Each row of a before or after table is a point. One or more steps were done to the points. Then noise was added and the rows were shuffled. The steps act on columns, c1 being the first. Name the steps. A step turns or swaps two columns, mirrors them in a line or flattens them onto one, adds a multiple of one to another, or multiplies or shifts one. Angles are multiples of 10 degrees, from the lower column toward the higher: turns from -170 to 170, lines from 10 to 170 but not 90. Use the fewest steps. Two steps may share a column if one is a turn and the other turns, adds or multiplies; they go together, in the order done. Otherwise the lowest column goes first.
(in the rows, 128 means zero)

Before:
[[173 195]
 [101 119]
 [114 122]
 [122 161]
 [157 102]
 [ 61  70]
 [146 174]
 [144 195]
 [139 163]]
After, 9 rows:
[[167 135]
 [179 145]
 [188 114]
 [172 154]
 [211 153]
 [132 123]
 [ 92  99]
 [154 139]
 [141 116]]
Steps: shift c1 by 30; multiply c2 by 0.4

Before (12 x 3):
[[106 100  98]
 [101 223 181]
 [ 76 105 102]
 [149 168 152]
 [107 166 180]
 [103 134 108]
 [104 119 102]
 [139 156 156]
 [121 129 145]
 [125 102 105]
 [117 174 161]
 [166 121  78]]
After, 12 rows:
[[145  94 106]
 [147 114 103]
 [148 173 172]
 [118 100 105]
 [139 230 165]
 [142 131 108]
 [154 179 151]
 [167  98 114]
 [204 110  78]
 [159 133 141]
 [188 169 146]
 [177 162 153]]
Steps: shift c1 by 40; turn c2 and c3 by -10 degrees

Before:
[[ 96 129 113 136]
 [171 156 136 177]
 [ 83  79  78  83]
 [ 80  77 157  87]
 [131 155  73 131]
 [112 117 161  88]
 [145 153 117 162]
 [131 141  76 126]
 [113 145  86 154]
 [ 96 141 176  94]
 [ 76  99 124 106]
 [ 97 132 160  95]
 [ 98 113 112 104]]
After, 13 rows:
[[ 98 199  59 107]
 [ 95 195 147 139]
 [107 205 181 152]
 [101 193  68 118]
 [132 213 156 175]
 [111 178  63 122]
 [ 86 142 104 197]
 [ 99 175 110 157]
 [150 215 178 115]
 [128 206 151 174]
 [ 76 163 109 149]
 [173 221 181  87]
 [ 76 138  69 131]]
Steps: shift c2 by 60; multiply c4 by 1.3; turn c3 and c4 by -120 degrees

Before, 8 rows:
[[132 142 130 118 168 140]
 [ 55  75  94 144  70  73]
 [135  97 123 108 177 155]
 [166 123 161 141  92 140]
 [110 115  86 152 144 155]
 [108 140 161 172 153 146]
 [ 77  61 129 159  85 112]
 [117 135 126  89 158 191]]
After, 8 rows:
[[151 106 122 172 120 198]
 [155 155 100 111 134 227]
 [111  76  90 146  41 113]
 [161 111 176 116 120 182]
 [ 78 116 153 107 143 179]
 [117  58 109 114  64 150]
 [161 147 129 126 149 178]
 [167 118  93 120 158 195]]
Steps: mirror c1 and c5 in the line at 60 degrees; turn c2 and c4 by 40 degrees; turn c3 and c4 by -60 degrees; shift c6 by 40

Before, 12 rows:
[[128  77 145 118 131 147 123 139]
 [190  59 138 128 109 148 128 117]
 [ 84  88 103 187  66 207 178  55]
 [134 149 120 152 135 102 144 112]
 [138 139 160 135  87  63 150 118]
 [142 137 131 158 108  78  78 178]
 [106 107 153 118 151 182 120 152]
 [135  98 124 134  94  87 150 220]
 [ 88 102  79  99 103 147 110 124]
 [115 165 141  66  81 137 196 117]
 [114 113 136 144 113 136  86 159]
 [157 134 141 139  96 143 157 149]]
After, 12 rows:
[[109 160 138  63  82 144 196 117]
 [108 108 152 121 160 171 124 147]
 [191  55 145 127 112 151 127 122]
 [ 87  85 102 190  83 216 177  53]
 [142 141 161 136  77  72 150 108]
 [131  80 148 124 129 143 122 141]
 [133 147 117 149 135 101 140 112]
 [162 133 140 144 103 148 156 146]
 [116 117 140 142 114 141  84 160]
 [ 87 105  78  93 100 146 116 125]
 [139 135 128 166  96  81  75 179]
 [136  95 119 142  85  96 152 219]]
Steps: turn c5 and c6 by -10 degrees

Before (9 x 9):
[[155  91 143 172  48 133 105 103  85]
 [100 113 171 122 109  84 112 116 145]
 [174  99 149 134 102 161  69 148 139]
 [114 155 156 145 116 150 167 133  79]
 [ 86 111 110 171  71 151 111 188 101]
 [111  96 101 140 124 159 123 101 138]
 [115 136  82 118  38 161 163 116 125]
 [ 93 154 136 210 122 148 153 109 103]
 [144 110 117 126  72 137 148 194 125]]
After (9 x 9):
[[174 104 135 172 219 108 103 101 138]
 [105  96 162 123 120  93  98 112 162]
 [153 118 127 120 175  98 151 197 121]
 [192 122 128 133 150 110  65 149  92]
 [ 98 146 169 142 173 167 156 133 125]
 [117  89 105 142 132 122 130  99  94]
 [107 133 100 117 208  87 177 116  92]
 [ 82  93 103 169 195 116 112 189 113]
 [ 75 141 144 205 154 147 149 108 121]]
Steps: multiply c1 by 1.3; turn c1 and c2 by 20 degrees; turn c3 and c7 by -20 degrees; turn c6 and c9 by -110 degrees; turn c5 and c6 by 140 degrees

Before, 11 rows:
[[ 63  76 116 181  88  97  97  92 123  95 188]
 [107 155 125 159 136 177 129 185  93 104 154]
 [119 164 110 167 178 146 121 178 148 125  76]
 [102 130 104 113 139 197 117 152 102 137  80]
 [171 135 112 155 136 123 129 129 157 172  96]
 [ 96 125 136 164 167 173 149 153 100 142 112]
 [144 140  88 141 183 107 152 200 151 165 120]
 [152 129 118 141 161 132 169 183 167 120  89]
 [ 90 139  86 140 132 170 145  93  50 104 134]
 [162 101 103 172 161 121 121 181 130 129  98]
 [124 131 146 122 113  96 111 114 107 155  53]]
After:
[[128 167 119 141 144  85 144 187 115 104 118]
 [ 77 138 162 114  78  99 110 142 126  63 115]
 [171 126 137 155 111 169 131 143 130 114  84]
 [ 72 135 210 146 147 172 154 123 126 129  59]
 [ 98  87 104 181 187 111  90 155 144 173 140]
 [ 96 117 184 142 105 123 174 106 131 125  75]
 [137 137 106 120  51 169 113 125 121 138 120]
 [ 47 163 176 159 163  81 129 106 114  91 100]
 [ 72 137 149 163 135 121 147 110 129  81  53]
 [113 101 186 172 124 133 124 126 138 133  45]
 [ 71 153 183 170 112 115 122 113 117 119  22]]
Steps: add -1 times c8 to c1; turn c3 and c8 by -120 degrees; flatten c2 and c9 onto the line at 160 degrees; add 1 times c4 to c5; turn c5 and c11 by -70 degrees; turn c6 and c10 by -120 degrees

Before, 13 rows:
[[104 127 137 116 118 129 109 157 129 113 120 128]
 [137 157 134 119 132 119 139 135 157 134 141 159]
 [ 92 144 113 117 132 118 102 122 170 130 109 133]
 [165 122 110 141 121  80 134 161 164 156 119 146]
 [143 136 116 134 145 110 106 131 119 130 106 127]
 [148 129 111 144 107 124 120 129 135 103 153 102]
 [103  98 129 137 101 120 143 107 114 100 149 106]
 [130 124 134 130 123 131 122 128 167 140 118 127]
 [103 140 130  88 117 127 135 118 114 162 122 114]
 [ 88 140 121 156 116 128 102 137 144 143  90 137]
 [161 127 118 126  99 119 127 151 122  88 115 139]
 [ 99 140 152 128 106 111 137 135 154 117 118 117]
 [115 141 127 134 113 126  50 122 126 114 100 136]]
After (13 x 12):
[[  8 128 120 166 123 113 100 111 119 126 156 127]
 [ 53 126 129 107  96 145 143 170 125 116 138 131]
 [173 132 117 149 144 143 105 123 116 135 135 134]
 [ 89 141 127 157 110 131  49 119 129 122 133 125]
 [188 128 112 103 101 124 120 141 120 118 143 152]
 [227 110 121 141  90 139 128 111 122 115 126 124]
 [ 54 143 130 135 131 142 135 130 136 129  87 143]
 [ 56 107 136 134 114 126 108 113 128 124 116 138]
 [136 124 133 138 128  93 123 132 111 129 130 128]
 [ 42 131 155 140 106 115 137 120 102 118 128 144]
 [ 21 143 112 148 131  98 102 119 100 131 117 127]
 [156 139 134 115 132 107 139  90 105 131 119 115]
 [240 100 111 137 130 120 135 106  68 129 139 121]]
Steps: multiply c1 by 3; turn c2 and c8 by 50 degrees; turn c8 and c12 by 150 degrees; turn c4 and c11 by 90 degrees; flatten c5 and c10 onto the line at 20 degrees; turn c6 and c9 by 120 degrees
